Each row of a before or after table is a point. The points were changed in one or more steps. Then noise was added and the rows were shuffled. The steps act on columns, c1 being the first. What was done? A step turns or swaps two columns, mirrors them in a line or flattens them onto one, adds a multiple of one to another, or multiplies or shifts one. Angles are multiples of 10 degrees, from the lower column toward the higher: turns from -170 to 170, lines from 10 to 170 but not 90. Use the fewest steps. Two steps may share a column if one is a turn and the other turns, adds or multiplies; they go together, in the order done. Otherwise the lowest column goes first.

Before:
[[ 18 -28  12]
 [-35 -17   2]
 [ 16  -9  28]
 [-34  28 -34]
 [ -4  20 -39]
 [-31  25  -7]
 [ 43 -62 -13]
 [ 28 -47  18]]
After (8 x 3):
[[ 34  -3  -6]
 [ 81 -60  -8]
 [-68  21   1]
 [ 59 -43  -5]
 [-60  18   1]
 [ -9  21   3]
 [ 34 -29  -5]
 [-65 -14  -4]]
Steps: multiply c1 by 2; flatten c2 and c3 onto the line at 10 degrees

Before:
[[-15   8  14  11 -38 -12  35 -22]
 [  3 -24  -2  29 -20 -11  -9  32]
 [-31   7  16  22   0 -32  15  -2]
 [-28 -58  -4 -17 -29  16 -26  55]
 [ -6   2  10   0 -15  -3  -3 -35]
 [ -3  12   0 -11  -6   3  13  16]
 [-20 -20  25 -27 -52   7 -42  39]
 [-23  14  15  22 -16  16  10  -6]
 [ 12 -36  33  46  24 -19  31  23]]
After (9 x 8):
[[-20 -19 121 -28 -59   6  -9  39]
 [-24  15   5  22 -23  16  17  -6]
 [-29 -57  43 -18 -38  17 -20  56]
 [-31   7  -3  23  -9 -31  22  -2]
 [  3 -23  15  29 -20 -11  -7  31]
 [ -2  12 -25 -11  -7   3   9  16]
 [ -6   2  23   0 -17  -3   6 -35]
 [ 11 -37  -6  46  28 -20  45  23]
 [-15   8 -45  11 -43 -12  33 -22]]
Steps: add 0.3 times c1 to c5; turn c3 and c7 by 50 degrees; multiply c3 by 2.5

Before (10 x 12):
[[  1 -16 -27 -42 -53 -12  13 -12   3  11 -25 -28]
 [ -8 -23  -1  27 -42   6  12 -20 -20  24  -9 -13]
 [ 18  -5 -10   9 -19 -29  -2  17   1  17 -21 -48]
 [ 20  10   8 -20  10 -10  36   1  -4 -14 -14 -20]
 [ 27 -40  -3  11  18 -50  13 -18  41   6   9  34]
 [-12   3 -18   7   7  -6  20 -11   0  50 -33  24]
 [ -2   7   8  19 -13   9  23 -23  23 -17  -1   3]
 [-25  14  34  21  14 -37   6 -20 -21  12 -33  12]
 [ 30  -1 -60   4   2 -21  25  16  -2  -8  12  38]
 [-11  -6  -4  -8   2  -2  17 -25  11  -6  13 -10]]
After (10 x 12):
[[-62  -6 -39   4 -15  -2  20 -11  -5  48 -45   0]
 [ 33 -12 -20 -16  11  -8  36   2  12 -14 -24   0]
 [-37 -39  -6  -4  37  -9   7 -19 -30  12 -43   1]
 [-10  -9 122 -25 -43  18  12 -12  36  12 -35  -1]
 [ 22 -42 -53  39   2  48  12 -18  17   5  -1   0]
 [ 16   7  46  30   4  -9  24 -23   0 -17 -11   0]
 [ -4  -3 -10   4  -2   7  17 -25  13  -6   4   1]
 [  2 -27  43   6 -15  10  -2  18  -7  16 -31   0]
 [ 38 -22 -66   1 -55   4  25  16  -3  -7   2   0]
 [-31  11 117   1 -16  21  12 -21 -34  23 -20  -1]]
Steps: add -1 times c10 to c1; turn c2 and c6 by -100 degrees; turn c3 and c5 by 70 degrees; multiply c3 by 3; turn c4 and c9 by -50 degrees; shift c11 by -10; multiply c12 by 0

Before:
[[ 21 -60   1 -21 -49 -37  39 -37 -20 -10 -10 -19 -37  27 -46 -17  41 -27
   10  21 -50 -59  41  10]
 [-19  23  58  26 -18  18  -7 -29  39   5  -9  13  60   0  -2  22  17  25
   19 -79  26  48 -55 -18]
 [ 10 -39 -71   6  -8  -1 -46  10  49 -43 -63 -24  -4  30  16   8 -33 -38
   10  -9  27 -11 -28  -3]
 [-22 -32 -33 -15 -49 -41   1  -9 -19 -13  -6  42  -9  13 -71  -8  -3  14
    5   2   6 -54  20   5]
 [-32 -31  27  -5  -4  77  40   7  24  38  20  11  37  -4  13  39 -13  31
  -13 -58   0  10 -32   8]
 [-35  15  20  28 -45  -6  53 -10  13  -5  21  74  26   7  45   4  15  -6
   20 -61  19   6 -48 -25]
 [ 29 -24 -29  41  14 -34   7   1  59  -6 -50 -11 -25  20 -50  16 -61   1
   40 -22 -35 -32 -51  12]
 [-28  -2   4   1 -54  -6  41   0   8 -33  31   3  -4  66 -53  -3 -23 -29
   23   1  -2 -47  72  25]
 [ -7   9   4 -22 -58  -8  12   5  19  21  35  34 -28  25 -50 -31  -6 -35
   13  41 -24 -16  44 -12]
 [-29  18  54 -20  26  11  16 -14  -7  -6  25  13   8  23  25   6 -14  35
  -11 -64  -4  22 -63  -4]
 [-48  -1  70   7 -15  32  26  38   8  63  -5   4  51  49  15  -2  -8   5
   -9 -64  26  11 -69  14]
 [ 32 -71 -36 -11   7 -43 -26   4  20 -31 -73 -17   9   0 -34  19 -88 -69
   23 -28 -26 -20  -5 -19]
 [ 22 -44 -38  22  42 -25 -31   0  51 -28 -41  -1  45   1   2 -33 -46 -19
   58 -12  10 -43 -17 -16]
 [ 26 -45 -51  35   3 -22 -66 -11  33  -9   1   3  40  49 -10  26 -50 -50
   25 -17 -19 -31 -34   1]]
After:
[[-32 -32 -28 -11  -3  65  39   8  23  40  45   4  36 -44  14  32 -14  28
   82 -57 -15  11 -32   8]
 [-18  23 -45 -38 -19  21  -8 -28  39   4  -1 -25  59   8  -3  -4  18  44
   86 -78  23  48 -56 -18]
 [ 32 -70  32  27   5 -16 -27   4  19 -30 -83   6  10  25 -34 -10 -91 -80
   84 -28  -2 -20  -4 -17]
 [ -6   8 -11 -15 -59 -19  13   5  20  22  30  37 -27  13 -49 -28  -6 -48
  -60  40 -15 -15  45 -12]
 [ 11 -38  70  30  -6  20 -47  10  48 -42 -58  -2  -5  76  17  -4 -33 -11
   34 -11  55 -11 -28  -4]
 [ 22 -61  -8  26 -48 -31  40 -36 -21 -11 -21   2 -38 -13 -47 -17  41 -64
  -29  22 -55 -58  41  10]
 [ 20 -43  42  -3  43 -10 -32  -1  50 -27 -49  -7  46  32   1 -67 -47  -7
    2 -14  23 -43 -18 -15]
 [-22 -31  26 -16 -51 -36   2  -8 -21 -14 -20  48 -10  12 -72  -7  -4  17
  -14   2   2 -54  20   5]
 [ 26 -45  61 -14   3 -20 -65 -10  32  -8  -5 -10  39 116 -10  -9 -50 -58
  105 -18  -2 -29 -36   2]
 [ 31 -24  40 -10  14 -14   6   1  58  -5 -60 -29 -25  13 -50 -26 -60 -27
  101 -21 -50 -34 -50  13]
 [-30  18 -57 -11  26   3  16 -15  -7  -6  27   9   8   6  26  13 -15  27
   -1 -65 -23  22 -62  -4]
 [-29  -1  -3  -5 -54 -16  40  -1   7 -33  26   0  -3  25 -53 -21 -23 -26
   26   1  12 -47  71  25]
 [-49  -1 -64 -23 -15  32  26  37   8  64   6 -21  52  22  17   6  -7  27
  -18 -65  36  13 -69  15]
 [-36  15  -9 -78 -44 -13  52  -9  14  -6  20  23  26 -45  46 -15  14  12
   40 -62  29   7 -48 -24]]
Steps: turn c3 and c4 by -160 degrees; turn c4 and c12 by 50 degrees; turn c6 and c11 by 20 degrees; add -1 times c7 to c14; turn c16 and c19 by 60 degrees; multiply c19 by 3; multiply c21 by 1.6; turn c18 and c21 by -30 degrees

Before (10 x 64):
[[ -1 -20  50 -54  -4  15 -46 -28   0 -18  -5  45  20  32 -10  23   5  14
   -3  11 -13 -12  22  -2 -38 -18  22  42 -11  27  -5  -3  23 -43 -27 -31
  -40  52  25 -30 -22 -61 -24  -8 -14  40 -28 -12   8  23  62  83   3 -45
  -36  45 -32   4 -22  -1  50   2 -32 -52]
 [-44 -38   6 -14   7  34 -28   2  -6   9  -1  47  41  21 -49 -23  15  11
  -57 -28 -17 -37 -63   9 -27  -9 -18  -6  14  -2 -16 -64  31  30   1  40
  -11 -56 -31  -2 -46  42  -6  -8   1 -26  20   2  -9  15 -32   4 -53  -8
   -4 -30 -30 -16  -1  -4 -22  40  61  33]
 [-44 -13 -44  25 -15  64 -39  22 -25   2  72  -1  24 -46   8  15   8  -3
  -50 -13  16  22 -49 -35 -15   6  -4  18 -13   2  14 -30 -23 -41 -35 -36
  -30   3  45  54  29 -66  10 -17 -55  38 -75  14 -20  47 -34  35  14  62
   49  13  69  34 -16 -24  38  12   4 -10]
 [ -2 -16  42  15 -25 -25  18 -10 -41  74   8  47  49  16 -44  23  -5 -44
   -3 -62 -19  -1  26   4  19  32  50  51  22  11  40  40  19 -12  55 -42
   52 -15   4 -46 -59  38  -9   7 -92  17 -61  57  34 -27  57 -16  17  54
  -48   2   9 -35  -8  22  36  33  21  45]
 [ 40 -36   6  21  -1  62  -9  -5   8 -36 -25 -10  12  31  -9 -12 -24 -48
   21 -66  49  26 -55 -41  22 -25 -18 -44 -58  42 -60  36  29  19  59   5
   51  37  59 -44   5   9  51  13 -52  -3 -44  -4  50  -8  25 -21 -21  -1
   23 -23  40 -28  -8  14  42 -51 -21  12]
 [-17 -94 -55  43 -32  -7 -27 -59  -5 -14  54 -16 -20  16 -31 -30  23  -2
   20  15  -3   5  25  36 -37  15  10 -28 -55  21  18   0  27  45   1  50
   35  14 -32  18 -31  -2  23  24  10  41  -5  12  30   5  -8 -17  27  57
   51 -12 -22 -48   6 -19 -34  37  30  36]
 [ 18 -37 -10  12 -25  59 -33 -52  32  39  23   9 -45 -13  14 -71  17 -69
   25 -54  16   7 -65 -29 -35  41  30 -46  -7  -6 -26  38 -36  20  -2  10
    1  -8 -15   5 -41  42  23 -21  -6  -6   9  10  18  -9 -31  66  40 -16
  -57  -5 -22 -46 -33 -17  42 -41  68 -26]
 [ 21  -2  12 -52 -42 -22  32  19  19  46 -29 -42 -13 -29 -44  -2  30 -15
   28 -26 -11 -50  33  10  44 -47   3  15 -18  -4  23 -41  -5  23  27   1
    5 -33 -25 -40  28  44   8 -79 -51  63 -65 -22 -26 -42   9  -7 -33 -24
  -23   2  24  33 -45 -34 -35   7  31 -68]
 [  6 -39  32   8  -3 -22 -71 -46  -3 -40  80 -12  25 -30  29 -76 -34 -13
  -33  17   8   0  31  56  22  -6 -16  45  21 -63 -12  17  53   3 -12  44
  -22  28  -4   2 -33  -9 -32 -68  20 -50 -10  81 -26 -11 -44 -20  24  27
    4  14  30  59  17  -2 -41  39  37 -45]
 [ -9 -30   8  -2  56 -37  20  20  31 -20  73 -23  -1   1 -46 -23 -22 -19
   -6 -68  14  -5  47  12 -32  25   8  51 -38   7 -70  45 -30 -20 -10  -5
  -35 -63 -47  58  32  12  48 -20 -82  41  31  35 -26  31 -26  27  28  23
   38 -20   8 -38 -76  -4  -3  11  24   3]]
After (10 x 64):
[[-14 -95 -48  44 -32 -10 -29 -58  -1 -14  55 -21 -18  16 -29   0  26   0
   25  15  28  16  39  40 -38  15  14 -26 -57  21  19 -30  -2  42   2  50
   30  14 -33  20  10   1  12  24   7  44   0  18  25   6  -8 -18  29  60
   51 -15 -18 -45   5 -19 -34  37  29  39]
 [ 40 -34  30  24  -2  61  -8  -2   9 -37 -26 -13  11  33 -15 -54 -24 -44
   27 -67  40  18 -24 -38  23 -24 -19 -44 -54  43 -60 -25  -5  16  60   1
   48  35  63 -41 -51   8  16  11 -54  -3  17  16  52 -11  23 -21 -19  -3
   21 -23  37 -32  -8  14  43 -50 -21  12]
 [ -9 -33  14  -2  56 -34  20  22  31 -19  68 -23  -2   3 -50  -2 -22 -20
   -7 -68  10  -9  68   8 -39  28   5  54 -40  10 -69  34 -21 -23  -9  -5
  -39 -62 -49  61  -4  13  29 -23 -85  42  56  48 -23  27 -29  26  29  22
   41 -22   8 -35 -76  -7  -7   9  28   3]
 [-41 -38   0 -13   3  34 -28   1  -6   8   1  49  40  22 -42 -58  15  12
  -57 -27 -14 -34 -33  11 -25  -6 -20  -3  15   1 -16 -23 112  33   2  40
  -12 -56 -31  -1  59  41  -1  -8   0 -29 -56  -3  -7  16 -31   3 -53 -11
   -3 -34 -34 -18  -4  -3 -21  40  57  34]
 [ 20   0   8 -48 -40 -21  34  18  20  45 -24 -43 -13 -29 -44   6  35 -13
   28 -24 -16 -52  32   9  49 -45   6   9 -21  -6  20   2 -47  24  28  -2
    2 -34 -28 -40 -55  45  -6 -76 -52  63 -60 -11 -26 -44   9  -6 -33 -21
  -27   3  25  27 -50 -36 -40   5  33 -66]
 [ -1 -19  37 -54  -2  16 -43 -29  -1 -22  -3  48  19  30 -12  23   6  14
   -4  12 -32 -24   5  -1 -37 -16  22  35 -12  31  -3 -29  30 -44 -26 -33
  -41  56  25 -27  -8 -66 -10  -7 -17  38  -9 -17   7  26  64  85   3 -47
  -37  41 -30   5 -26   1  50   5 -33 -51]
 [-45 -13 -32  27 -16  62 -39  23 -26   6  69   4  20 -43   7 -35   9  -6
  -48 -11  36  28 -38 -33 -16   3  -4  21 -13   0  16  -7  52 -40 -36 -38
  -32   3  45  57 -68 -66  10 -19 -60  38 -55  12 -15  42 -39  35  13  62
   50  13  68  37 -17 -21  39  16   2 -11]
 [ -4 -15  25  20 -26 -25  23 -11 -36  70  12  46  50  13 -46  11  -2 -43
   -2 -62 -42 -10  24   8  22  32  54  51  20  11  43 -83  26 -13  58 -40
   53 -16   5 -45 -32  36  20   6 -91  15  20  41  35 -30  56 -16  19  54
  -46   6   9 -36 -13  20  34  40  23  46]
 [ 14 -38   1  10 -25  57 -31 -52  33  39  20   8 -46 -10  15 -94  16 -66
   26 -51  20  10  -2 -29 -34  39  28 -45  -7  -7 -23 -39 -76  22  -3  10
    2  -6 -17   7  16  43  10 -17  -6 -10  38  19  18  -5 -28  69  41 -18
  -56  -6 -25 -45 -30 -13  46 -45  74 -27]
 [  5 -42  31  10  -2 -25 -70 -50  -4 -38  81 -12  25 -30  29 -34 -34 -14
  -35  20  -8  -9  71  57  19  -6 -14  42  18 -62 -13 -37 101   1 -11  45
  -23  26  -5   6  -1  -6  26 -67  18 -50  15  45 -26  -8 -42 -19  27  26
    4  14  28  56  19   0 -42  42  35 -46]]
Steps: turn c3 and c21 by -30 degrees; add -0.3 times c3 to c22; add 0.3 times c45 to c16; turn c16 and c23 by -40 degrees; add -1.5 times c19 to c33; turn c32 and c47 by 70 degrees; turn c32 and c41 by -120 degrees; flatten c43 and c48 onto the line at 60 degrees
